Each row is a point. Two turns around zero, p and q, are shown by what they do to some points. Write where each new point lands after one turn and then the other. Backwards means that the second turn is done in reverse. Each puzzle has new turns, and all numbers are rounded.

Turn p:
[ 8  2 20] -> [ 3 -3 21]
[30 10 13] -> [25  8 22]
[-11 -40 -11] -> [ -4 -36 -23]
[-27  27 -22] -> [-24  31 -20]
Turn q:
[-27  21   7] -> [-32  13   5]
[ 34  11 -35] -> [ 34  22 -29]
[-24  14 -12] -> [-25   9 -14]
[16 13 18] -> [10 14 21]
[  4 -11  15] -> [  5 -11  15]
[ -2 -48   7] -> [  9 -48   3]
Where do these land?
q, then p: [ 29  29 -12] -> [19 37  9]
q, then p: [-2 -2 22] -> [ -8 -11  18]
p, then q: [-46 -10 -17] -> [-33 -13 -36]
q, then p: [ 19 -16   8] -> [ 20 -13  11]

Turn p:
[ 23 -21  17 -14] -> [ -1 -33  15 -12]
[-19  20 -20  27] -> [  3  33 -12  25]
[  0 -14  15 -28] -> [-10 -17   3 -28]
[-21  41  -6  31] -> [12 51  3 20]
[-7 -9  2 16] -> [-13   2   4  14]
[ 31  -8   4 -11] -> [ 16 -29   8  -5]
[ -6 -10 -13 -22] -> [ -5  -9 -22 -15]
Turn q:
[ 31 -15 -10   7] -> [ 20 -25 -15   9]
[ 1 14 -1 -2] -> [ 2  9 -6 -9]
[-30  -8 -10  14] -> [-28   9   0  20]
[ -5 -29  -6   7] -> [-11 -19   5  21]
[24 24 34 14] -> [43 23  8 -3]
[-20  14  -7 -41] -> [-27   2   6 -39]
Where do these land?
p, then q: [-21   0  48 -23] -> [-13  11  40 -37]
p, then q: [ 14   5   1 -14] -> [  8 -17   2  -7]
p, then q: [-24   8   6  15] -> [-3 29 -3 -5]
p, then q: [ -7 -16  -1  19] -> [-10  14   3  20]
q, then p: [ 27  14 -38  27] -> [ 19  -8 -40  33]
p, then q: [  3  -2 -11 -34] -> [-12 -28  -8 -17]
q, then p: [ 8 -9 -5 10] -> [-2 -6 -1 15]

Turn p:
[-17  11  15  11 -31 -35] -> [ -1   8  -3  14 -11 -50]
[  1   5   5 -10  20  16] -> [ -1   8  11 -11  13  18]
[ 9 12 -4 12 14 -3] -> [ 9 -2  8 16 12  6]
[  5 -48  -1  -1  -7   0] -> [-21 -31  -4 -14 -27   6]
[30 13  0  0  4 -9] -> [ 30 -11  11   5   4   1]
[-14  10  -2  -2  -3  28] -> [-5 27 -8 -4 -1 16]
[-13  -3 -13 -10   2   2] -> [ -9   1 -16  -7   9   2]
Turn q:
[ 25  16   2  -8 -15   9] -> [ 19  17 -12 -18 -12   2]
[-14 -26  18 -12  16  -8] -> [-11 -29  19  -9  15   1]
[-8 20 -6  3  7 20] -> [-1 24  3  8  6 16]
[ 16   5 -15  -6 -17 -24] -> [ -4   3 -21  -9 -17 -24]
[  6  20  17  21 -17  23] -> [ 31  19  12  11 -16  12]
[-20 -21 -10 -10   6  22] -> [-18 -14  -1   5   7  31]
[ -2   4   1   4  -3 -27] -> [ -7  -2   4   2  -6 -26]
[ -4 -19  -7   8  22 -14] -> [-10 -19  -3  12  21 -11]
Where do these land?
q, then p: [ 10   7   7  11   5 -20] -> [  7 -16   8   6   7 -17]
p, then q backwards: [-21   3  -8 -24   1  -5] -> [ 15   4 -13 -19  16  -9]
p, then q: [-16   0 -11   4 -13   1] -> [-13   9  -8  13  -6  -4]
q, then p backwards: [-7 -4 22 -2  1 24] -> [22  1  7 -1 18 16]
q, then p backwards: [ 13  24 -24  12  -3   5] -> [-16  23 -11   6 -21  10]
q, then p: [ 12  10 -16  -6 -19  -8] -> [ 12   1 -26   3   2 -11]
q, then p: [  8 -40  29   6  29   4] -> [-18 -35  31 -17  -4  24]
